Each row is a point. Each copy is the shape, with its points in the same order, turned, moved and blurred by noise. Say if it was mirrored as well.
In the rows, zero is written as 128.

Shape, 8 rows:
[[114 123 105]
 [138  90 155]
 [114  85 174]
 [166 120 178]
 [ 96 157 150]
 [133 144  77]
 [ 75 160  94]
 [139  88 138]]
Copy 1 (8 x 3):
[[128 122 114]
 [164 133 162]
 [163 165 168]
 [136 119 200]
 [ 89 158 141]
 [103  91  99]
 [ 84 150  80]
 [163 121 148]]
Copy 1 is: mirrored
Copy 2 (8 x 3):
[[ 95 119 122]
 [126 103 178]
 [115 110 205]
 [164 128 183]
 [100 178 142]
 [114 125  79]
 [ 58 153 104]
 [128 100 164]]
Copy 2 is: only turned

Shape, 8 rows:
[[ 92 116 165 111]
 [104 147 124 167]
 [118 137 130  41]
 [104 100 161 181]
 [152 125 169 146]
 [150 117  96 110]
 [151 115 167 169]
 [132 136  68 114]]
Copy 1:
[[ 97 121 142 106]
 [101 134 103 168]
 [164 137 121  57]
 [ 76  87 146 165]
 [129 110 174 160]
 [172  95 104 130]
 [117 102 171 177]
 [168 111  64 137]]
Copy 1 is: only turned
Copy 2, 8 rows:
[[114  95 186 133]
 [107 146 140 170]
 [139 115 175  56]
 [120  97 158 199]
 [166 122 174 168]
 [160 122 118 113]
 [165 119 164 193]
 [136 141  95 103]]
Copy 2 is: only turned
Copy 3 (8 x 4):
[[ 94  94 130 137]
 [ 93 163 105 153]
 [135  97 117  54]
 [100 128 130 200]
 [138 144 157 160]
 [157 137  87 120]
 [140 150 149 184]
 [139 145  61 113]]
Copy 3 is: only turned

Shape:
[[104 116 149  59 184 100 142 108]
 [148 137 199  61 142 111 103 107]
 [100 112 107 158 110 147 167 127]
 [125 121 122 180 202 126 100 159]
 [102 160  75 155 159 131 111 150]
 [125 122  98 138 113 127 155 145]
 [123  81  92 149  97 167 139 110]
 [124 103  94 139 132 179  99 125]
 [145 154 133 103 203  78 104  88]
 [ 97 108 111 159 125 106 109  97]
 [128  82  70 141 105 112 142 147]
 [ 99 140 166  64 180  77  90 131]]
Copy 1 (12 x 8):
[[156 161 108  77 192 117 164  83]
 [182 188 152  92 140  75 159  80]
 [ 90 118 119 126 131 144 139 156]
 [154 154  64 138 157 114  70 153]
 [114 160  63  92 122 138  95 160]
 [112 118 104 103 127 118 138 168]
 [ 97  86 150 110 120 140 107 142]
 [124 123 134  92 120 141  73 146]
 [175 172  56  96 142 109 127  66]
 [ 81 136 101 118 129 110 101 105]
 [ 93  81  94  92 136  88 115 161]
 [155 206 100  69 187  75 137  87]]
Copy 1 is: only turned
Copy 2, 12 rows:
[[107 168 133  98 157  56 175 118]
 [109 138 157 123 178  30 118 122]
 [112 138 117 142 118 172 136 101]
 [157 110 209 143 117 143 175 158]
 [168 162 181 123 104 162 138 130]
 [137 153 119 129 117 151 123 134]
 [133 105 107 119 143 184 118  86]
 [135 118 154 101 154 179 110 110]
 [177 162 175 139 166  51 179 125]
 [159 111 142 130 111 121 148  81]
 [166 119  91 110 116 168 138 134]
 [121 154 169 101 128  21 151 130]]
Copy 2 is: mirrored
Copy 3, 12 rows:
[[135 129 144  90 198 118 149  80]
 [165 123 192  67 149 131 117  93]
 [ 95 113  73 147  97 126 139  95]
 [184 124  97 168 155 127 149 172]
 [120 144  76 139 121  93 146 170]
 [106 142 100 138 107 138 112  95]
 [122 105  49 128  86 142 109  95]
 [143 117  62 111 111 136 105 134]
 [178 167 136 107 173  82 143 107]
 [155 104  85 142 127  86 111  98]
 [110 133  70 168 130 138  81 103]
 [143 119 179  94 202  93 143 121]]
Copy 3 is: mirrored
Copy 4 (12 x 8):
[[ 71 149 148  79 175 168 141  57]
 [112 151 157  55 127 156  80  38]
 [130 130 100 141 112 159 160 130]
 [ 93 167 191 157 135 148  98 156]
 [ 84 188 110 144 127 136 115 157]
 [133 146 104 111 125 140 153 141]
 [146 101  84 136 137 162 136 151]
 [123 122 104 127 141 174  89 154]
 [ 99 195 152 120 188 146  87  55]
 [111 128 108 158 154 121 114 108]
 [128 117 105 119 156 118 158 162]
 [ 43 168 159  79 156 128  86  57]]
Copy 4 is: only turned

Shape:
[[172 122  91 117 115 113  87 105  95 145 164]
 [105  84 164 135 158 130 130  82 189 142 125]
 [139 137  71 126 103 106  92 146  78 149 149]
 [102  64 114 177 132 145 152 115 171  75 103]
 [169 167 122 109  74 110  96 135 132 187 128]
 [127 151 121 104 126 110  70 150  72 137 185]
 [140 153 156 126  95 159 149 135 136 158 161]
 [126  96  82 163 183 153 132  96 135 110 136]
 [ 80  94 154 102 140 160 118  96 188 100  82]
 [115 127  52  88 107 122  89 150 111 144 171]
 [ 53  95 127 147 149 145 128  90 167 169 133]
 [140 123 134  97 125 125 152 122 194 139 155]
 [109 102  79 157 191  89 142 146 126  94 101]
 [ 82 128 117 165 135 110 147  61 174  91 141]
 [ 70  82 143  96 143 140 179  64 144 129 102]
 [123  84 106 104  94  86  95 152  94 149 168]]
Copy 1:
[[129 145 118 198  71 111  93 169 102 110 144]
 [141 130  98 112 169  88  99 106 133 174 110]
 [113 137 130 164  53 144 121 191  98 118 155]
 [156 116 156  61 131 101  97 113 102 128  95]
 [110 139  96 210  61 159 141 122  98 148 127]
 [139 180 126 176  67 145 124 196 143 134 174]
 [148 154  92 156 101 162 139  85 127 116 156]
 [138 150 116  93 145  93  85 164  91  99 121]
 [144 141 143 105 171 138  87 103 147 173  64]
 [131 118 109 163  72 176 103 208 133 110 133]
 [116 122  85  85 154 135  81 131 129 182 141]
 [159 118  74 149 125 124 137 116 150 125 102]
 [105 136 151  77 125  82 144 186 110 120 107]
 [136 154  93  72  98  89  80 111 143 140  91]
 [ 95 121 127 100 173 117  75  92 174 138 114]
 [136  97 147 170  74 133 118 185 143 146 171]]
Copy 1 is: mirrored
Copy 2, 16 rows:
[[162  93  90 126  97 102 127 100 126 109 180]
 [ 89 150 124  95 142 182 111  46 118 123 117]
 [160 112  99 113  89  83 114 134 166 130 179]
 [ 63 186 120 141  98 189 100  95 167  89 130]
 [198 127  70 111  99  91 107 102 122 156 115]
 [175 121 132 114 117  87 141 118 131 159 209]
 [162 140  88 142 127 148 148  92 153 179 118]
 [ 79 124 115 142 151 151 107  88 176  77 165]
 [116 174 156  87 140 208  98  99 124 104 104]
 [170 125  83  80 110 120 118 140 168 126 208]
 [ 99 142 134  67 139 170 116  48 186 126 126]
 [125 161  60 105 145 171 131  93 115 142 131]
 [ 44 155 123 118 138 109  91 138 158  96 158]
 [ 91 183 117 105 130 146 162  64 162  70 121]
 [ 79 121 138  76 127 204 149 103 143 110  89]
 [137 121 102  84  63 119 123 117 132 159 199]]
Copy 2 is: mirrored
